Each row is a point. The last column is the point's height on a tilted bowl or saddle (a function of degree 2), plus a little noise. Along how many of its main directions does it bend up, bend down or stay straight?

Points (10 x 3)
[[-0.27 -0.12  0.06]
 [-0.24  0.40 -0.51]
 [-0.09  0.45 -0.50]
 [ 0.09 -0.16  0.19]
 [-0.26  0.19 -0.21]
 [-0.32  0.07 -0.13]
 [ 0.44 -0.09  0.06]
 [ 0.50  0.08 -0.10]
 [-0.04 -0.21  0.20]
 [-0.27  0.08 -0.10]]
Directions: 0 up, 2 down, 0 straight

Points (16 x 4)
[[ 0.09  0.01 -0.20 -0.07]
 [-0.09  0.14  0.01  0.02]
 [ 0.49  0.24 -0.23  0.20]
 [-0.05 -0.24 -0.25 -0.15]
 [ 0.24 -0.23 -0.25 -0.17]
 [-0.06  0.25  0.14  0.09]
 [ 0.10  0.06  0.25 -0.10]
 [ 0.11 -0.24  0.41 -0.25]
 [-0.14  0.14 -0.64  0.33]
 [ 0.33  0.02  0.22 -0.13]
 [ 0.31  0.17  0.15 -0.02]
 [-0.30 -0.10 -0.07 -0.01]
 [-0.39 -0.07  0.20  0.07]
 [-0.30  0.35  0.34  0.36]
 [-0.09  0.84  0.10  0.80]
 [-0.03  0.14 -0.05  0.00]]
Directions: 3 up, 0 down, 0 straight

Points (26 x 5)
[[ 0.09 -0.01 -0.02 -0.07 -0.05]
 [-0.05  0.04  0.09 -0.10 -0.10]
 [ 0.13  0.27 -0.40  0.02  0.07]
 [-0.25 -0.53 -0.10  0.16  0.11]
 [-0.15 -0.10  0.11  0.04 -0.18]
 [-0.07  0.33 -0.32  0.20 -0.27]
 [-0.18  0.15 -0.19  0.35 -0.48]
 [-0.28 -0.22  0.59  0.09  0.04]
 [ 0.18 -0.19  0.02 -0.09  0.05]
 [ 0.25  0.08 -0.19 -0.23  0.16]
 [ 0.40 -0.13  0.26  0.70  0.20]
 [-0.23  0.19 -0.30 -0.35  0.15]
 [ 0.22  0.09  0.37  0.20 -0.13]
 [ 0.31  0.06  0.18 -0.01  0.09]
 [ 0.34 -0.33 -0.42 -0.16  0.15]
 [ 0.18 -0.33  0.09 -0.55  0.25]
 [ 0.41  0.35  0.01 -0.07  0.25]
 [-0.11  0.25 -0.05 -0.26  0.04]
 [-0.07 -0.28 -0.27 -0.02 -0.02]
 [-0.10  0.24  0.35  0.07 -0.34]
 [ 0.66  0.40 -0.20 -0.07  0.71]
 [ 0.47  0.08 -0.03 -0.03  0.26]
 [ 0.01 -0.02  0.40 -0.62  0.63]
 [ 0.13  0.09 -0.21 -0.12  0.02]
 [ 0.26  0.30 -0.16  0.29 -0.09]
 [ 0.22 -0.09 -0.33 -0.40  0.15]]
Directions: 3 up, 1 down, 0 straight
